Each row of a before or after table is a point. One or more steps were done to the points. Then noise was added and the rows were shuffled. The steps act on how far a point lies along the listed directions, d1 being the first. Name the steps. A step turns or swaps two directions, mirrors them in a line or flattens them onto one, adds a multiple of one to another, or multiplies one. Angles are multiples of 10 degrees, from the lower direction toward the higher: turns from -170 to 170, lines from 10 to 170 but not 90. Use the fewest steps. Two steps may share a direction if one is a turn and the other turns, adds or multiplies; they go together, in the order done. Otherwise the lowest direction goes first.

Directions:
(1): [177 116]
(2): [-116 177]
Before:
[-56 15]
[-62 16]
[-79 19]
[-3 -67]
[41 -26]
[45 -21]
[40 15]
[12 28]
After:
[62 -59]
[32 68]
[-22 -20]
[-38 4]
[-30 50]
[46 -40]
[43 -59]
[-13 48]
Steps: turn d1 and d2 by 150 degrees

Directions:
(1): [13 -98 -239]
(2): [-222 -127 40]
Before (13 x 3):
[3 2 4]
[-18 12 74]
[-26 37 66]
[88 56 -15]
[101 25 -55]
[4 45 50]
[45 29 84]
[47 53 53]
[45 37 -61]
[81 84 46]
[44 16 -52]
[-27 -15 -36]
[69 41 -17]
After (13 x 3):
[-53 -48 -17]
[43 -4 -64]
[-92 -5 26]
[-103 -68 34]
[-78 -68 -29]
[-66 -59 -87]
[11 -1 -3]
[25 10 -73]
[-60 -20 37]
[3 38 26]
[-1 -14 -64]
[12 -57 -71]
[-16 -43 -69]
Steps: turn d1 and d2 by 160 degrees

Directions:
(1): [-139 -261 22 -38]
(2): [-169 110 220 -9]
(3): [199 -93 201 31]
(4): [44 21 12 -295]
Before, 9 rows:
[-25 -33 62 -2]
[63 -51 -9 -19]
[-32 22 44 39]
[3 17 44 26]
[-48 -31 4 -63]
[30 16 43 19]
[22 -68 -42 19]
[77 129 25 -23]
[18 -6 34 -2]
After (9 x 4):
[-4 -40 -28 26]
[-33 10 -54 37]
[-15 -114 95 29]
[-16 76 7 43]
[-23 -52 -11 10]
[25 -30 -40 40]
[-8 38 -20 -71]
[-60 8 10 -59]
[-30 -15 -12 7]
Steps: turn d1 and d3 by -130 degrees; turn d2 and d4 by -110 degrees

Directions:
(1): [24 9 -9 277 89 -91 243 -161]
(2): [129 3 14 -9 -124 -129 196 302]
(3): [14 -22 -170 53 167 300 81 148]
(4): [-252 121 -126 171 -219 21 -47 67]
(5): [15 133 -91 85 234 -202 -182 128]
Before, 12 rows:
[-42 -34 -31 -24 41 72 -19 -18]
[19 12 40 -69 8 -17 -57 -24]
[-42 13 -65 -8 34 59 -52 18]
[58 -18 -15 -60 44 27 -64 40]
[20 53 -2 1 94 29 -33 -35]
[-10 35 -54 -23 -82 46 31 74]
[-55 21 18 -2 -103 -29 8 13]
[-48 11 24 32 -66 -25 21 -94]
[-30 17 -48 51 -27 33 83 37]
[3 -11 51 -84 -6 -55 -29 -2]
[-10 1 -21 42 90 25 -27 -19]
[2 16 -21 -30 -15 2 -35 95]
After:
[-36 37 -45 58 -15 -19 -9 61]
[19 32 55 -45 -83 -5 35 6]
[-21 17 -30 -66 39 28 -73 46]
[-20 9 5 61 23 -46 66 -39]
[-37 72 -86 16 19 29 -66 24]
[-16 16 -44 42 86 61 13 5]
[-3 19 16 49 -24 -20 64 -46]
[31 -34 -4 -23 71 83 31 -53]
[-71 -27 -6 -27 -70 18 -1 -20]
[-16 19 -2 46 -96 -64 4 -4]
[-47 -2 -30 -20 -86 30 7 38]
[4 -34 41 -54 -71 4 16 39]
Steps: turn d3 and d4 by -110 degrees; turn d1 and d4 by -120 degrees; swap d2 and d5

Directions:
(1): [-120 -270 32 237 127 37 -167 -99 35]
(2): [-77 93 -264 -115 285 88 -95 12 -71]
(3): [30 7 104 -100 -2 15 -275 269 177]
(4): [-112 -21 48 -102 -139 -88 -199 -28 -328]
(5): [165 -115 -11 -49 164 -360 20 27 -23]
(6): [-123 -128 -100 -250 -114 -60 -22 -193 207]
Before:
[-12 -13 2 56 11 53 31 -76 -14]
[84 43 -29 -36 57 -82 24 54 -13]
[-68 16 4 -86 -32 34 -106 7 16]
[-17 2 13 -104 -54 -2 -75 -7 -17]
[34 -16 17 54 -13 -22 53 -10 -54]
[-15 -29 53 6 -99 32 22 -61 -50]
[3 -38 26 5 -9 -56 -10 42 36]
[-37 -57 12 7 -45 -83 -11 -67 -22]
[24 39 12 -38 -13 -8 31 -1 13]
[28 28 22 -12 -32 -16 -8 43 65]
[44 -33 -22 -18 53 -97 27 -1 59]
After:
[-76 -17 13 -67 -25 37 -136 15 44]
[-20 -50 58 47 -78 36 24 -73 -48]
[34 -5 10 58 -6 -22 67 -18 -68]
[-1 -19 -8 64 26 40 58 -90 -12]
[11 -24 30 -8 -13 -58 -11 57 36]
[-25 -62 16 23 -35 -91 8 -69 -19]
[57 1 -18 -54 24 -104 36 13 44]
[11 45 13 -34 -28 8 20 0 -3]
[24 36 28 -16 -44 -8 -25 55 57]
[-28 -20 27 -81 -59 8 -96 -3 -10]
[69 68 -31 -67 23 -66 12 56 -41]
Steps: turn d1 and d5 by 20 degrees; turn d1 and d4 by -20 degrees; turn d2 and d6 by 10 degrees; multiply d3 by 1.3
